Each row is a point. Two turns around zero, p and q, are shown by what they do to some points. Write where each new point lands after one turn and then the other. Backwards means that the second turn is done in reverse. Each puzzle has new turns, and all numbers are rounded.

Turn p:
[ -5 -10] => [-7 -9]
[-32  13] => [-28  20]
[-11  -1] => [-11   2]
[48 -2] => [ 46 -13]
Turn q:
[28 35] => [27 36]
[-18  -9] => [-18 -10]
[-25 -24] => [-24 -25]
[ 26 -13] => [ 27 -12]
[-11  11] => [-11  11]
Where do these land?
p, then q: [-13 -22] => [-17 -19]
q, then p: [ 9 38] => [16 36]
q, then p: [31  2] => [31 -4]
q, then p backwards: [-27  10] => [-29   2]
q, then p: [  0 -28] => [ -5 -27]

Turn p:
[-42  26 -30] => [-41  35 -22]
[27  7  8] => [27  4  9]
[-2 14 19] => [-1  9 22]
[ 23  -7 -21] => [ 23  -2 -22]
[ 20 -16  41] => [ 19 -27  35]
[-27 -24 -17] => [-28 -18 -23]
Turn q:
[48  3 38] => [49  9 36]
[-29  13 -33] => [-33  10 -30]
[-13  -2  10] => [-12  -6  10]
[ -6 -14 -15] => [ -4 -13 -16]
Where do these land?
p, then q backwards: [ -8 -29 -46] => [-10 -19 -51]
p, then q: [-23  30  18] => [-25  17  29]
p, then q backwards: [16 20 16] => [19 13 20]
q, then p: [ 15 -21  12] => [ 19 -21   4]

Turn p:
[-36  -5  17  36] => [-36  -5  20  34]
[28  9 12 -4] => [30  7  9 -1]
[22 -5 -2 -5] => [22 -5 -5 -3]
[ -8   3 -22  -2] => [-11   5 -20  -4]
[-18 -14 -18 -18] => [-19 -12 -16 -20]
[11 12 13 -7] => [14 10 13 -6]
Turn q:
[18 -5  1  0] => [19 -1  2  1]
[ 18  22  13 -19] => [ 13  25  13 -20]
[ 30 -16 -26  -8] => [ 34  -9 -25  -5]
[ -5 -12  -6  20] => [ -3 -12  -5  21]
[-25   1   0  20] => [-26  -4  -1  19]
[-42  16   6   6] => [-45   6   4   3]
[  7  -5  12 -19] => [  9  -4  12 -19]
Where do these land?
p, then q: [-15 -48 -22   7] => [ -8 -48 -24   8]
q, then p: [-17   5  10  -7] => [-16   0  12  -9]
p, then q: [  9  18 -12   1] => [  4  20 -11   0]
q, then p: [12 15 17 18] => [ 8 17 17 18]
p, then q: [ 11  10   6 -19] => [ 12  11   6 -18]

Turn p:
[ -4  22 -11   2  12  12   5   2] => [ -4  23 -14   7   7   6   6  -3]
[ 20 -13   9 -22   0  -8 -12  -3] => [ 25 -10   8 -19   3  -9 -12  -1]
[  8  -3  27 -15 -10  -7 -13  13] => [ 12   2  23 -14  -8  -7 -17  15]
[ -9   5 -16  -5 -18  -9   1  16] => [-12   1 -16  -3 -15 -15  -1  15]
[-16  -7 -10  15   5  26   7 -21] => [-18  -5  -9   5   2  28   9 -22]
[-16  -9  -7  16  26   8   7  -1] => [-18  -5  -5  12  26  15   3  -4]
[ 23  -4   6   1 -16 -10  -3  16] => [ 21  -9   4   3 -14  -8  -3  20]
[  5   9   3   3  -4 -18 -20   5] => [  7   3   5  11  -6 -19 -17   2]
[-12   1  -1   5   5   6  28 -27] => [-14  -1   4  -1   5   9  31 -21]
Turn q:
[ 18 -25  -8  -4  22   1   4  10] => [  4 -32  -7 -10  17   8   4   8]
[-21   9  18  -1  -9 -13   2  19] => [-15  13  19   1 -11 -14   2  19]
[ 13 -22   5  14  19  -2 -17  -7] => [ 11 -26  10   5  16   5 -18  -5]
[ -1  15 -19 -11 -14 -15  -9   7] => [  0  14 -22  -7 -10 -18  -9   8]
[-22 -23 -11 -12 -15  18   8  -5] => [-27  -7  -9  -6 -21  22   1  -9]
[ -6  11  -9   2 -10  -5  23 -15] => [ -8  10 -12  12  -6  -9  18 -15]
[ 22   6  -5   2 -11   0   9  -7] => [ 20  -1 -11   2  -6  -4  12  -8]
[ -3  12  19 -10   8  10  -1  -7] => [  1  15  17 -11   9   5   5  -8]
[  1  17  10  20  11   6 -17   4] => [ 15  14  14  14  14   4 -13   8]
Where do these land?
q, then p backwards: [  2   2   2   2  -1   9   7 -48] => [ -2   9  -5   7  11   7  -8 -45]
q, then p: [11  1 -5  4 15  6 15 -5] => [ 3 -5 -5  3 17  9 15 -3]
p, then q: [ 11  13 -34 -19 -16   9 -22  13] => [ 13   8 -43  -8 -11 -10 -19   6]
q, then p: [10 10  9  1  2 13  8  4] => [11  9  3 -1  3  8 14  6]
q, then p: [-16 -14  -1   7  -4  -7  -4  14] => [-16  -7   4   2  -7   2 -15  13]
q, then p backwards: [-25   0  -1   6  16   3   9   2] => [-23   1   3  14  13   2   8   7]
p, then q: [ 11  10   7 -23   8 -10   3   4] => [ 10   3   0 -16  13 -20   8   4]
q, then p: [-20   9   2  17  10 -15   9  16] => [-20   5  10  22   9  -6  -1  19]
q, then p backwards: [ 11 -13   8 -11 -30  -7   6 -12] => [  6  -2  -2  -7 -31  -6  -1 -23]
p, then q: [  4  -8  10   7 -14  11   1   3] => [  5  -1   7  -4 -16  14   3   4]
p, then q: [  1 -10   2   9  13 -13 -32   9] => [ 10 -11  10   5  10  -2 -34   6]

Turn p:
[-27  12   2 -26 -20  -1 -25  14  21] => [-11   7  12 -18 -32  16   0  -7  35]
[ -1  25 -11 -10  -1  25  20  36   2] => [ 4 -5 -8  2 -8 41 13 34  4]
[ 21  -7 -25 -24   5   2  13 -17 -14] => [  8 -11 -37 -14  -2  -5  11  -7 -21]
[ 18  -2   2   0 -14  -3 -22  -6 -15] => [  7  -2  -6   6 -19 -11 -23  -9  -8]
[ 18  16  17  10   0  25  25 -15  10] => [ 34   6   4  20  14  17  16  -6 -11]
[ -8   1 -14  15  12 -17 -15 -15 -17] => [-21  19 -11   0   9 -17 -16  -5  -9]
[-22 -19  26  13 -18 -17  12  -3 -25] => [-23  -5  37   7  -7 -15   5  -7 -27]
[ 11   2  10  24  18 -23  12  11   9] => [  9   8  13   5  22 -21   0  26   1]
[ 15 -15 -11 -22  35  13 -24 -16  17] => [ 15 -12 -28 -27  24   0 -17 -22  20]
[-25 -13   5  19 -17  -5   3  10  13] => [-22  -4  24  17  -2  -6  11   1  16]
Turn q:
[ 18 -11  17  12 -19  25 -35 -21 -11] => [ 23  14  32  25  -9  -1 -31  -8 -14]
[ 30   2  -2   4  -2   4 -48 -32  10] => [  9  32  12  17   6  -8 -50 -12  10]
[-10  25 -10   1  16   6  22   7  -7] => [-11  13 -16  -3   6  14  29   6  -4]
[-17   6   0   5  -4   6  28  17  24] => [-15 -15  -1  -4 -13  17  23  17  17]
[ 11 -14  -5 -22 -17  -8  11 -14 -11] => [ 21  -6  -5 -21 -10  -1  -4 -23   0]
[-2  5 -8 21 -2 -8 27 43  2] => [  5 -17 -16   5  -3  -8  36  34  10]
[ 13 -18  14 -29   6   3  -3  11  -2] => [ 17 -19   9 -18  22   8 -11  -3  -4]
[-15   9  11   8  15 -23  20  -3  -1] => [-23   1   3 -12   4 -16  26  -3   3]
[ -9  18  -1   6 -13   1 -45  -5   1] => [-12  21   2  10 -11  -7 -36  17 -16]
[-19 -21 -17  -5  20  -7  23  -3  -6] => [-13 -23 -20   1   7   1  19 -24  -1]
Where do these land?
q, then p: [-30  -7  21 -28 -14   8   6   5 -18] => [ -9 -27   6 -14 -16  11  -5 -18 -33]
q, then p: [ 21  -9 -15   7  30  22 -25  13  13] => [ -1   4 -10  15  39   4 -28  11  20]
q, then p: [ 17  27  27 -12 -16   8   6  11 -13] => [ 29  -6   7 -15 -17  20  -5  20 -16]
q, then p: [ 11  -9  -7  15  27  10  17 -19  -9] => [10 19 -5 13 31 -5 16 -8 -9]
q, then p: [-21   6  14  14  17 -11 -14  13   1] => [-27   4  21 -11   9  -1  -3  15  -3]
q, then p: [ -7  22  12 -30 -15   6  -7 -20  12] => [  6   5   4 -15 -25  31 -10 -20   4]
q, then p: [-13 -22  -4   7 -14 -26  19  23  19] => [-14 -32   6  -5  -7 -25  23   2  18]
p, then q: [-20   8 -16   8  -7  30  17  21  14] => [ -7 -16   6  27  -8  30  22  10   8]
q, then p: [  6  16 -20 -17  -5 -13 -17 -12 -17] => [ -3  21 -29 -11 -18   1 -12   0  -3]
p, then q backwards: [ 13 -22 -16  15 -18 -14 -15 -15 -21] => [-19 -17 -17  18  -3 -22 -22  -9 -13]
p, then q: [ 22  -9   4  20  15 -21  13 -20  19] => [ -3  11  -9  -9  27 -29  14  -4  22]

Turn p:
[  1   2   9 -16   5  19   3   3  10   7   6] => [ 3 -7  1 -4 -1 19 -7  7 19  1  6]
[ -8 -12  -2  -1 -20 -10  -6   0   1  -1  -9] => [ -9  -6   0   0 -14  -6   0   2 -11  -4 -19]
[  5   9 -13   7   0 -28 -17  11   4 -23  23] => [  4  13  -6 -15  -3 -31   6   2  -7 -31  13]
[  0   3  -6 -11   3   1  -6  -5 -11  11   8] => [-8  7 -4 -4  1  7 -9  9 -6  4 10]
[-23  -7  -3  31  -4  -8 -11 -16   4  -2 -11] => [-10   8 -12  32  -7 -12   9 -15  -8  -6 -15]
[ -1  -5  18  -4  -4   3  10  11 -12   0  10] => [  5  -8  18  -2 -11  10   6   2  -4   2  12]
[ -2  -8  18 -12  13   5   1  10  -4   1 -16] => [ -7 -15  16   4  13  13   9  10   5   1  -3]
[  3  -6  -4  -3  -6   9   8  -2 -13   7   2] => [  6  -1   1   0  -4   8  -5   5 -10  14   2]
[  9  29  -6  -4  -9 -42  -5  12   3   5  16] => [-21  14   5 -33  -8 -33   0  -8   0  -7  16]
[  8   2   0  -3   8  16   6   5  -4   7 -11] => [ 6 -2  7  3 12  7 -4  7  8 15 -1]
[-16  18 -12  12  -2  -5  -2  -2   8 -16 -14] => [ -1  21  -8   2   2 -11  18  -7   8  -4 -18]
[ 10  -7   1 -12   7   8  16 -19   1   2   1] => [  6 -11 -10  -7  10  20  -6 -10  -4   8   3]
[12 -2  9  8  0 14 -7 -6  4 -6 -5] => [ 11  -1   8  10   8   4 -12  -7   4  -6  -7]
[  3 -15  -8   8  10  19  10  -2  10   6  -3] => [ 15 -14 -13  15   5   4  -4   2   8  12  -1]
Turn q:
[ 18   6 -16   0  -5 -11  -1  -6  16  12  -2] => [ 16   2 -14 -10  -7 -10   4  15  15   4  -2]
[  4   0 -21   8  13  -8   2  -6   3 -18  -1] => [  3   7  -8  12  12  -7  14  13   2 -14 -10]
[ -8   5   4   5  -9  19  -9   6 -18 -18 -13] => [-18  -1  -6  14  -7  21 -10 -10  -5 -14  -6]
[ -3   6  11  13   2   5  12   8  19 -10  17] => [  5  11   8  16   4   0  13 -13  11   6  19]
[ -9   1  -3  -6   7   0  -7 -19  -1  12 -14] => [ -5  -1  -4 -13  -4  -4   3  -2  -6   9 -23]
[  6   0 -21 -15   4  -8 -18 -16  16   8   8] => [ 11   3 -19 -13  11 -24  -5   2  10   5 -14]
[ 21 -18   7 -10  -4  -2   6  -3   5  11   4] => [ 25 -18   4 -11   0  -2  -3   1  -2   3   7]
[-15   8   8 -17  13  17   0   9 -13  15  -2] => [ -8  14   8 -11   5  15 -16  -7 -17  15  -4]
[-11  -2   7  14  -1   0  16   4  -9  14  20] => [ -8   1   6   1  -2  -4  10   0 -16  14  25]
[  4   5  10   6 -10 -11   5   3 -14 -20  -3] => [ -6  -2  11  11 -13   0   0   2  -1 -23   5]
[  7   2   7  10   2  -2 -20  12 -12  -6  -6] => [ -8  -7   3  19  -5   3 -18   9   2  -2  -5]
[-15 -14   6 -10 -11   0  13   9   9  -1  -8] => [ -7  -9  12 -17   8  13   8 -10   9  -4   7]
Where do these land?
q, then p: [-11   3 -11   6   8 -12   0  21 -19   3  -4] => [-3  8 12  9 -8 -1 19 19 11 -4  9]
p, then q: [12 -2 12  1 11 -6 -4 -1 -5 -5  6] => [  5  -1   8  12   7  -9  -2  -8 -10  -3   0]
p, then q backwards: [ -5  10   4  -5   1 -14  -8  -2   8   6  12] => [-12   8  -3  -2 -19  -6   0   3  -3  -4   4]
q, then p: [  0   1   9  10 -19  17  -5   6  -5  -3  -6] => [ 10   5 -12  14 -16   6 -10   1  -3  -3  -9]
p, then q: [ -2   9  -7   5   9   5   9  -1   4  -4 -48] => [  5   6  16  -8  -3  17  21  17  -1  23 -27]
q, then p backwards: [-10   5  11  -2 -25  -6 -10  -6  10  -6  -3] => [ -3   9  13   3  -9 -12   1   1  25   8   6]
q, then p backwards: [17  6 16  7  3 -9 -8 -6  0 -6  9] => [  3  -7   2  23 -10   6  -6  11   2   1   6]
p, then q backwards: [-5 -2 -5  3  7  0 25  5  7 -7  1] => [  4  -9  -3   7  -4   5  10 -12  18   8   1]
p, then q: [36 -6 -8 -9  5  5 -8 -7 11 11  0] => [  4 -10  -4   6  21 -14 -23   5   4   8 -21]
p, then q backwards: [ -4   8  -7 -12 -13  -1  -4  -5 -22  -6   4] => [ -3  15  -4  -9   8   3  15   0 -16   9  -5]
q, then p backwards: [ -6 -25  13 -10   9  -5  16  -7   6  20   9] => [ 22  -3   5  -2   4 -13  27  12 -14  -4  -7]
p, then q backwards: [ -6 -14 -11  -5   5  -8  -2  -3   2  -4   2] => [  2  -7 -15   6  -4   1  -1  -8 -10   0   0]
p, then q: [ -1   0  -8   7   5  -9   2 -12   0   5  10] => [ -5   5 -12  -2   2 -13   3   5  -8  -3   2]
q, then p: [-13   7  -8   5  -4  41  -3  18   4  -5   8] => [  8  27 -26  20   3  10 -12   2  12   8  10]

Turn p:
[-32   8  33  -4  -4  15   7  13  26   1  16   0] => [-18 -15  19 -24 -16  11 -10  11  18  -6  33  -3]
[-15  16  12  25  -6  11  36  39   2  14  18   3] => [-10   2   6  -3 -14  46   9  40  17   4  16   7]
[ -5  33  -3  30   5  13  -9   5 -29  -2  10  22] => [-26  26  10  20  11  16   9  16 -23 -13   9  21]
[ 22   6 -19 -34 -10 -24 -25 -13  -7 -15 -32  13] => [  5  29 -14  -1  13 -51 -10 -17  -1  13 -24   1]
[  9  -5 -19 -28   9  -5  -2 -20 -19  28 -14   3] => [  8   5   8   9  24 -11   7 -20  -8  35 -16 -15]
[-33 -19  18  14  -7  19 -11  29   9  11   6 -13] => [-22 -34   9   6 -16  21 -29  16  10  -5   7  -4]
[ 18 -23 -38 -14 -15 -10  -8 -19   6 -12 -33 -12] => [ 20   5 -28   4  -6 -20 -13 -37   1  13 -35   4]
[  4 -22 -27 -16 -18 -39 -13 -28  26   4  -1   5] => [ 34 -11  -5  12 -12 -41  -1 -28  12  20  -2  18]
[ -4  11   8   4  25  17  21  33 -24 -21  27  15] => [-18   5 -23 -10  24  27  10  36 -12  -9  26   0]
[ -4 -18   6   0 -19  20   3 -14  -5  -3  31 -18] => [  8 -25   3 -13 -22  11  -3  -2 -33   3   9  -1]
[ 41 -13  -3   3  17  -5  -9 -16 -10  -1 -20  35] => [ 17   8   3  -2  45 -16  10  -6  -5 -11 -32  18]
[ -9  27  15  15   8  36  13  18  29   5  18 -14] => [ -2  10  18 -15 -13  44 -14   7  10 -21  30 -10]
[ 21 -17 -18 -14   9 -38 -29 -17   7   4  -5 -29] => [ 34  -7 -10  29  -3 -39  -4 -20   0  -2 -12 -24]
[ -5   6  -9   7  28 -13  10 -25 -17 -17 -27  14] => [-19  11 -15   7  23  -8  33 -26   6  -9 -10   5]
[-10   9  44  12 -22   2  17  14   6   4   8 -24] => [-11 -10  19 -19 -39  12   8  29   8 -12   2 -16]
Turn q:
[ 17 -14 -28  25 -15 -14 -14 -13 -34 -10   4  18] => [ 27  10 -12  28 -10  14  -4 -28 -19  12  -8  30]
[ -7   0 -10 -21   0  22  11  37   7  19  -5   0] => [  1  12 -16 -35   3  -1 -11  29   4  13  10 -10]
[-12   4  10  -6 -38  -6 -22 -33   8   5  14  -9] => [-14 -29   4  21 -15  21   3 -19  29  17   3  -5]
[  0   1  14  25 -35  18 -25 -16  12 -39  20  -8] => [ 15 -19  -4  50 -22  22  -6   2  23 -19  -5 -20]
[-12  13  15  -6   8   8   2   7  22   4 -40  17] => [-14  20  22 -26   1   6   6  18  20 -14 -20   1]
[ -7 -10   3  29 -15  19  -9 -36  -3  -8  17  13] => [  5 -10  -8  43  15  29   9  -5   9   0 -14   2]
[ 23 -13 -41  -9  11 -39   5  13   1 -11  -2  -3] => [ 11  15 -26 -18 -22 -30   6 -33 -21  -3   1  12]
[-34  19   0 -17  39  -9   7  33  -8   8 -12 -13] => [-30  16   9 -33  18 -25 -36   8 -10 -11  11  -1]
[ 12  16  -2 -24  26  13  19   8 -11   6 -26 -25] => [ -8  18  23 -29   3 -12   0   7 -30   8   5 -29]
[ 16 -15   2   3 -32 -11   1 -29 -31 -34  28  39] => [ 27 -26 -10  27 -13  45  14 -24 -18 -17   9  31]
[ 11 -31  19   4  -8  12 -42 -27  -6  -9  20  17] => [ 38 -38   3  21  14  21  -2 -18  17   0 -21   3]
[ 12  27  15  18 -16  -3 -16   6   7  22  11 -12] => [  5   2  19  21  -6 -14   1   9  28  18  23   0]
[ 4  7 17 -6 27 -5 21 15 15  9  4  1] => [ -7   0   7 -18  17 -24  13  16  -2 -15  13   0]
[-18  16 -13 -17  39  15  29  11  24  21 -11  -7] => [-31  27  -7 -35  30 -17   8  14  -2  -3   5 -22]
[ -5 -19  -1   0  11 -20  32  26  -4  17 -22 -27] => [-23   2  -5 -20 -10 -37  -1  22 -28  14 -11   9]
Where do these land?
q, then p: [-12 -15  -3  16  22 -24 -30 -14  30  -4  16 -22] => [ 11 -15 -10  23 -12 -24  17 -35  27 -19  -7   9]
q, then p: [ 14  15  -4 -10 -35 -18  24  -5   4  -5 -21  19] => [-10  10   8 -36 -18  15   4  10  -8  27   5  22]
q, then p: [ -1  25  -8 -41  -8  10   0  -3 -23 -18 -23  30] => [-16  13  15 -43   4   1 -19  -7 -39   5  11 -14]
p, then q: [ 21  -5  16   7  24  11  16  37 -13 -34  -4 -23] => [  5  25 -26 -15 -19  -5 -30   0 -21 -11  -3 -40]
p, then q backwards: [ -2   2  26  23  31 -14 -15 -14   1  23  12  -3] => [ 14  18  41  11  13   3   2 -23   7 -16  14  -4]
q, then p: [ 19  22 -26   5 -21  25   5  -7 -27 -18 -12  20] => [ -4  35  20 -12  -5  31  -4   7 -37  -6  -5   0]
p, then q: [-19 -37  24  22  13   7 -12  -7  14   0   5   2] => [ 12 -31 -19   2   3   5  -1   2  -6 -21 -38   4]
p, then q: [ 10   0 -32 -29 -23   2  20 -20 -17  19 -31  -1] => [-22  22  31 -14   9   4  23  -7   4  46  -4   3]
p, then q: [-17 -12  14  10  28  -3   8 -13  16   0  48  -7] => [ 21 -38 -33  17  11  -3  11   9 -24 -10   9  -7]
p, then q: [ 12  31 -15 -24 -29  27  13   4  15  11 -30   4] => [-10  11  39 -20   1  18   3  -8  36  19  18 -20]
q, then p: [  5 -27   1   7  19 -12 -26   9  12  20  34  14] => [ 39  -7  -9  13  32 -16   8 -15  19  -7  -1  11]
p, then q: [-29  10 -24   8 -13 -13  12  16   3  20 -17  -3] => [-14  15 -10  14   6   4  11  20  38  17  -4   4]
q, then p backwards: [ -2  -8  29   7  -7   3 -14  17 -16 -13  24 -31] => [ -8 -26   7  -2  -3  -9 -36  16   7  14  24 -16]
